Each row of a before or after table is a point. The points were changed in one or more steps. Then noise was added and the rows were shuffled. The steps act on how far a point lies along the listed directions, d1 being the first. Write out the steps. A step turns or swaps two directions, mirrors them in a line or flattens them onto one, adds a multiple of one to another, or multiplies one. Angles are multiples of 10 degrees, from the lower direction toward the higher: turns from -170 to 170, lines from 10 to 170 but not 90. Use the fewest steps. Two steps may share a direction if one is a turn and the other turns, adds or multiplies; they go together, in the order done. Otherwise the lowest direction goes first.

Directions:
(1): [-23  32]
(2): [32 23]
Before (14 x 2):
[[-29  -7]
 [-30  -9]
 [  2  12]
 [ 20  26]
 [ 16  26]
 [ 18 -12]
 [ 26  19]
 [ 37  -2]
 [-35 -12]
 [ -5 -45]
 [ 24  -8]
 [-14 -30]
 [ -1  11]
 [ -4  14]]
After, 14 rows:
[[ 11   9]
 [ -5  17]
 [ -5 -43]
 [ 22 -84]
 [ -5 -47]
 [ 13  34]
 [ 11 -66]
 [ -9  67]
 [-10  61]
 [ 14  -2]
 [ -9  23]
 [ -6  24]
 [ -1  57]
 [ -4 -55]]
Steps: add 1.5 times d2 to d1

Directions:
(1): [-53 -49   7 -30  10  -8   7   0]
(2): [ -3  -4   8   6 -62 -18  31  33]
(3): [-20 -16  15  53 -11 -10 -49   3]
(4): [-44  49  24  17  22  -7  24   7]
(5): [-15  -1 -11   5  -5  70  -3  32]
(6): [  3   4  57 -17 -26  26  -5 -38]
Before:
[[ -3  -5  -1   0  -8  11   8  17]
 [  4  -5   5   9  -2   7  -5  15]
 [  3  20  23   4 -30  -6  15   1]
 [ -2   5 -15  -4  13 -12  20   6]
 [  1  -7  -3   5 -11  -8  30  21]
 [ 12   4 -15  11  -9 -23 -11   8]
 [ -2   5  -6  17 -11  -4   3  20]
 [-11  14   6   6  -4 -16   8   3]
 [-35 -41  -5 -26   3   2  18  18]
 [-60  23  44  -1   8  -1  17   1]
 [-26 -15 -14 -10  -1  -4  14  20]]
After (11 x 8):
[[-25   5   8  -4  -5   2  12   9]
 [-37 -17  -5 -14  -7 -21  27  24]
 [ -7  -3  19  -7 -16 -10  10  -4]
 [ 44  49   8  38 -30  12 -13   2]
 [ 15   0  11  -5  -1  -8   6   0]
 [ 23  14   6  14 -13 -13   2   2]
 [ 13  92  -3  32  11   6  26  25]
 [-34 -34  16 -31 -14   5  -2  -5]
 [  4  -3  17  25 -24  -5  11  11]
 [ 95  81  -7  67 -33  28 -20  12]
 [-15  -1  15  20  -5   7 -11  -1]]
Steps: turn d1 and d5 by 150 degrees; multiply d1 by 2.5; turn d3 and d6 by 150 degrees

Directions:
(1): [ 30 -11  23  14 -20   8  41   9   6  19  59 -41]
(2): [  7 -45  -9 -52  21  31 -14   7 -48   5  25   8]
Before:
[[-16 -20 -29 -50  28  28 -38 -10 -47  -6 -14  26]
 [ 24  17  22  48 -40  -5  36 -11  32  13  32 -37]
 [ 18  20  14  26 -21  -7  33  -2  22   3  37 -30]
 [  9   9  21  26  -6 -18  11   7  17   6   9 -13]
 [ 11 -14 -10 -19   6  19   1   4 -14 -17   6   3]
 [-10  27   7  26 -11  -9   7   9  18   1  -3  -4]
 [ 22 -22  13  -2  -4  19  23   9 -16   9  49 -23]
 [ 25  -7   9  -6  -4   8  21 -11  -4   9  31 -18]
 [  7   2  19  18 -17  -7  35   8 -13   9  40 -17]
 [ 12 -47  -6 -59  23  34  -1   9 -59  10  34  -5]
 [ 17 -32   6 -14  10  22   4   8 -34   3  49 -11]
 [  3  -3   7   5  -4  -8  12 -21  16  -2  13  -9]]
After:
[[ 38  -6  22  10 -21   8  42  -8   5  19  57 -38]
 [ 24  -4  36  22 -29   1  58  13 -13  18  79 -42]
 [ -5   7   5   2  -4   6   3  11  -3   5  11  -2]
 [  9 -14  12   3  -6   0  19 -19  13   0  29 -18]
 [ 42  -5  26  13 -25   9  54   6   6  17  83 -50]
 [ 21  -7  25  15  -5  -3  22  11   1  11  36 -26]
 [-41  24 -36 -14  20  -2 -50 -22 -10 -22 -71  46]
 [ 53 -20  34  26 -44  19  59   0   8  31  97 -65]
 [  6   1  -3  -2   1   8   5   0   2 -16  -3  -2]
 [ 26  -8  20  25 -10   7  30  10  -6   7  59 -33]
 [  9   1   6   3  -3   4  21   3  -4   9  19 -22]
 [ 43 -12  33  26 -23  14  57  12   3  19  81 -54]]
Steps: multiply d1 by 2; multiply d2 by 0

Directions:
(1): [-17 -69 -26   7  45  -4  -2  -2   3 -31 -27  21  35  30  35  20 -30 -12
  30 -17]
(2): [-16  36   9  -6  -1   5   5  32   7 -36  50   7  18 -43  38 -14 -33 -57
  29  14]
(3): [ 39  14  11   6 -23 -38   0  14  11 -64 -38 -23 -21  20  40 -43   5  31
  14   4]
(4): [ 47 -19 -36 -16  24  34  66  15  -1  11  46 -12   2  23  -3 -44 -13  20
  -2   9]
(5): [-22   2  35  -9  21  -5  71   8  70   7 -25  16 -18  -6  13  28  27  -1
  -1  24]
(6): [ -3  25 -67 -34 -24  49  -1   3  -8   1 -50  35 -40 -15  15   8  -4  -2
  21  15]
Before:
[[ 22 -20 -13   4   6  11  40   3   8 -17 -22  -1 -10  30  14  -6  -4  16
    5  -4]
 [ 21 -40  -7   9  40 -15  25  -7   6   4  -6 -22  16  39   0  -4  -5  23
  -10  -7]
 [  1 -14  -6   4   6   1   3  -9   3   9 -29  -9  -4  11 -17  10  16  24
  -12   0]
 [ -1 -42  -9  12  34   1   8 -15   0   2 -11  -4  -3  24  -1   5   5  22
   -5  -8]
 [-47  24   4  11 -12 -18 -59   6   9 -40 -17  24   1 -29  29  37  -5 -51
   18  -9]
 [ 53 -45  33  32  28 -36   6  -2  -2   5  17 -45  20  44 -17 -30  -1  41
  -25 -14]
 [ 36 -18 -18  -3   5  -1   9   0   0  -5  -1  -9   3  23   3 -29  -3  35
   -3   2]
 [ 14  -6  32  15  27 -30  30  -4  18   1  24 -32  15  16  -5 -12   8  21
   -9   2]
 [ 17 -12 -15  10  15  12  20  -6  -4   7  -1  -9  -9   9   0 -10  -6  29
    0 -13]
 [  0 -18  13  11  10 -18 -12 -11  12 -23 -44   0 -11  31  10  23  19  21
    0  -1]]
After (10 x 20):
[[ 24 -37 -17   5  24  28  50  -3  -8  22  26  -7  10  33 -18  -5 -10  12
  -12 -11]
 [ 12 -32 -34   3  22  18   1 -11 -19   1  -6  -3 -11  21  -2 -10  -3  24
   -2  -6]
 [  6 -13 -12   8   1   1 -17 -10 -15   6 -17 -14   3  11 -20   1   8  22
  -12  -7]
 [ 29 -17 -28   7  21  26  31  -2 -14  15  25 -13  -2  11  -6 -23 -16  28
   -1 -13]
 [-87  34  67  33 -20 -65 -89  -7  33 -43 -48  24   3 -43  27  76  19 -61
    9 -14]
 [-28 -16   6  13   7  -1 -49 -26 -14  12 -27  12   2  14 -19  51  16   0
  -10 -11]
 [ 11   6 -57 -27  13  45  37  -7  -4  32  -7   9 -18   4 -10   1  -1  18
    5  13]
 [ 34 -26 -41 -12  22  33  26   2 -14  28  46  -2  19  16 -17 -28 -17  19
   -8   2]
 [ 40 -16 -95 -29  12  79  13   3 -38  48   6  17 -15   9 -21 -15 -29  12
    0   5]
 [ 33 -27 -66 -17  30  36  31  -4 -19  23   0  -6  -1  30  -7 -13 -18  21
   -4   0]]
Steps: multiply d1 by 0.7; turn d2 and d5 by 40 degrees; turn d3 and d6 by -170 degrees; multiply d4 by 2

Directions:
(1): [ 47   0 -40 -26 -43 -39 -15  20  11  -2   0 -38  14 -34  43  46 -13  -7
 -29 -15  13 -14  21 -29 -32 -45  39 -28  62 -38 -21  16  15 -26 -22 -35
  16  -5  -6  10  28  52  -3  22  21  -3  28   5]
(2): [ 34 -20  19  68 -10  -9  39  40  56 -43  18  28   3 -24 -21   8  10  -8
 -16  -3  -3  21 -18 -14   9   1  20 -48 -16  33  24  -4  15   8 -53  14
   3 -23 -34  -4  25 -10 -30  -1 -74 -14  33  37]
(3): [ 22  33  14 -23  51 -25   3  -8  -8   6 -10  69  21 -35 -54  -2  -1  -1
  24  32 -10  27  -6  10  29 -13 -28 -15  -1 -66   0 -39  13 -10 -17 -30
  -6  31 -44 -47  33  23 -34   4  44  20  24  -9]
(4): [ -2  -1  75 -34 -43 -28  28  31 -31  -4  -8 -14  11 -50  -1 -29  17 -12
  21   3 -55  -7  36  -9  -8   0  10  62  -6  22  21 -28  56  29  20  10
  42  23  19  24  36  26 -18   1  -6 -23 -15  14]
(5): [ 42 -25  20 -20  28  36 -17  24 -21   9 -11 -15  -6  11 -22  -9 -24  44
  13  17  38 -13  36 -22  23  42 -28 -30 -24  36 -13 -10 -43 -25 -14 -60
  12 -24  35  26  72  19 -10  43 -11 -24 -26   6]
Before:
[[-14  21  37 -39  22 -13   4 -20 -34  14 -10  33  14 -32 -18 -31   6 -17
   29  31 -32   5   8  23  10   3 -18  45  -4 -30   5 -16  24  14  22 -20
   10  34 -12 -27  17  18  -8  -5  38  13 -16 -25]
 [-19  37  40 -22  38  -5  15 -21 -29  16  -6  49  17 -24 -63 -37  21  -7
   41  31 -27  25 -13  13  38  11 -26  22 -48 -14   9 -38  25  20  13   1
   11  19 -15 -34   2   1 -17   5  18  14  12 -17]
 [ 19  -7 -21  15  -5   4  -7  10  35 -20   8   3  -2  10 -15  13   4  -1
  -11   7  33  -3   0 -15   2  -3   6 -42  -2   7  -9   3 -15 -18 -41  -6
   -5  -9  -1  16   7   4  -9  18 -27  -2   4   4]
 [-35   4  29   4  67  38   0 -29 -18  10  -3  34  -1  34 -30 -33  14  -2
   35  25   1  16  -6  44  28  33 -47  16 -13 -15  10 -13 -24  -9  20  17
  -20  14 -14 -18 -20 -31   9  -8  18   8  -5 -22]
 [  3   8  49  21 -14 -18  22  30  27  -9   5   9   9 -24   1 -11  27 -21
    1 -18 -21   4   4 -17  -1   6  31   9  -9  36  21 -10  42  22 -21  -6
   17  -4   1   4  18   7 -25   0 -36  -9   5  34]
 [-26  28   8 -13  43  -2  -3 -27 -36  24  -4  35  11   2 -34  -5  12   0
   14  20  -4  14 -22  36  15 -16 -23  13 -20 -35   5  -4  -8  16  16   8
  -16  19 -21 -42 -20 -12   5 -37  40  13  -7 -16]
 [ 35 -33  38  19 -25 -17  20  19  -6 -15   1  -7   8 -35  -7  -8  -6   0
   12   6 -11  -4  13 -15   0  13   4 -13 -18  45  19  -6  16   3 -26  -3
   13 -16  10  12  50  13 -22   4 -43 -30  20  31]
 [ -5 -44  72 -46 -58   4  10  27 -30  20 -12 -44   9 -18  21 -26  -7   9
    5  -4 -19 -14  40 -22  -3  36  12  49  -7  71   4   8  20   4  24  -2
   60   1  54  62  37  16   2  22 -28 -43 -38  14]
 [ 37 -12  22  -7   7   7  15  41  19   4 -14 -24 -13 -15  -1   3 -11  27
    7   1   8   1  31 -12  -6  16  -6 -14 -15  36 -16   5  -9  -3  -3 -27
   11 -17  28  28  44  20  -1  18 -34 -37  -3  20]
 [ 55 -22 -19  -2 -34 -35  18  47  28 -15  24 -24  13 -53  23  39   7  -7
  -34   8   5  -3  25 -35 -27 -14  47 -38  29   3   1   6  19 -16 -48 -12
   15 -18  -3  25  47  20 -23  15 -22  -8  17  44]
 [-17  39  37 -32  53  13   9 -25 -48  26  -2  32   2   4 -49 -22   6 -10
   50  51 -21  16  10  27  20  20 -47  48 -37 -23  10 -42   5  10  23  -7
    8  40  -3 -23  -1 -12 -28 -23  44   0 -19 -14]
 [ 40 -23  32   2 -13  14  15  47  -1 -10   3 -27  -2  -6 -13 -23 -12  26
   10  11  20 -18  12 -33  -8  13   1 -14  -7  54   8 -14  -5   9 -11 -39
   27 -14  21  37  55  19 -14  21 -25  -9 -15  28]
 [-50  17  21   6  50  18 -21 -26  -1  30  -9  18  -2  11 -28 -16  -4  -5
   28  18   2   7 -41  39  22  10 -38  45 -36 -11  -1  -7 -22  12  16  33
  -18  29 -18  -5 -48 -43  13 -33  26  23 -11 -26]]
After:
[[ 22  -1 -33  -3 -11   0 -18   3  28 -11   6  -5   0   7  -4  20   1   1
  -16   6  35  -9   8 -19  -5 -11   9 -37   9  -3 -17   7 -16 -26 -34 -14
   -2  -9   7  18   8  15  -6  19 -11   1   3  -1]
 [-18  20  47 -18  29 -10  12 -16 -20   4  -7  44  12 -30 -32 -38  11 -17
   30  33 -36  10  -1  23  19  14 -21  42 -17 -15  13 -19  21  19  13 -11
    6  29 -19 -29  16  10 -17  -8  20  13 -16 -18]
 [ -2 -47  74 -45 -59   0  12  27 -25  17 -13 -44   8 -20  21 -26  -5   7
    4  -3 -17 -14  38 -24  -3  36  14  47  -9  75   5   6  24   5  21  -2
   61   1  52  62  38  15   2  20 -31 -45 -35  14]
 [ 38  -8  13 -22   4   2   9  39  13   8 -15 -30 -12 -18   7   6 -12  24
    9  -3   9  -5  36 -14 -14  11  -4 -12  -4  30 -23   5  -7  -8  -1 -36
   12 -13  34  33  42  25   3  17 -23 -35  -3  14]
 [-61   2  59  35  95  67  18 -36 -19   5   0  62  -9  53 -61 -62  24   3
   53  34  -8  27 -22  63  53  65 -70  29 -53  18  27 -25 -33   9  24  44
  -35  15 -11 -23 -35 -68   6 -24  -8   7 -19 -17]
 [-76  12  55  36  78  41  -4 -31   4  21  -2  46 -12  24 -61 -46   8  -4
   47  26  -8  22 -60  56  45  40 -64  54 -81  19  19 -17 -29  32  18  59
  -29  27 -19 -14 -61 -81   8 -48  -3  20 -24 -22]
 [ -8  14  43   4 -10 -11  15  18   8   3   1   4   7 -17   6 -15  25 -21
    5 -18 -21  -1   7 -16  -1   5  26  18  -5  24  13 -10  40  20  -9 -11
   18   3  11   3  12  11 -17   4 -16  -4  -1  23]
 [-42  35  65  -5  61  13  24 -33 -29  14  -7  68  12 -12 -85 -62  27  -6
   57  38 -34  35 -25  27  54  35 -49  32 -77   6  21 -47  19  32  22  20
    2  21 -13 -39 -10 -26 -19  -7   4  14   0 -18]
 [ 79 -15 -58 -41 -63 -59  -9  52  19  -2  14 -62  21 -67  59  67  -4  -6
  -50  -2  13 -20  42 -51 -53 -49  68 -43  77 -33 -21  20  24 -37 -47 -44
   26 -16   3  33  58  62 -13  28  14  -5  26  37]
 [ 29 -29  31  -1 -22 -16   8  10 -22  -1  -4 -18   8 -33   3 -10  -9   3
   14   9 -10 -12  20 -12  -6   9   3  -1 -11  35  11  -4  13  -1  -8 -10
    9 -13  17  14  44  18 -15   5 -20 -28  11  20]
 [-37  23  25  11  55  11   7 -28 -29  17  -2  54   6   9 -54 -18  18   2
   22  24  -6  23 -32  42  27   1 -35  18 -45 -16  19 -11 -14  27  14  25
  -23  16 -23 -50 -26 -32   1 -44  19   8 -12 -11]
 [ 38 -18  24 -14 -17  12  10  43 -10  -3   1 -35  -1  -6  -4 -18 -13  25
   10  13  22 -21  18 -33 -11   7   2  -9   2  46   2 -10  -6   5  -2 -43
   30  -7  24  38  54  28 -11  22 -11  -4 -15  23]
 [-36  32  64  -3  75  31  29 -24 -37  15   4  60  -7  17 -79 -46  18  -6
   60  60 -29  28  -9  41  41  47 -66  53 -76   6  29 -53  -1  25  24  16
    0  37  -5 -32 -12 -46 -36 -39  15  -5 -28  -9]]
Steps: multiply d1 by 2; multiply d2 by 0.4
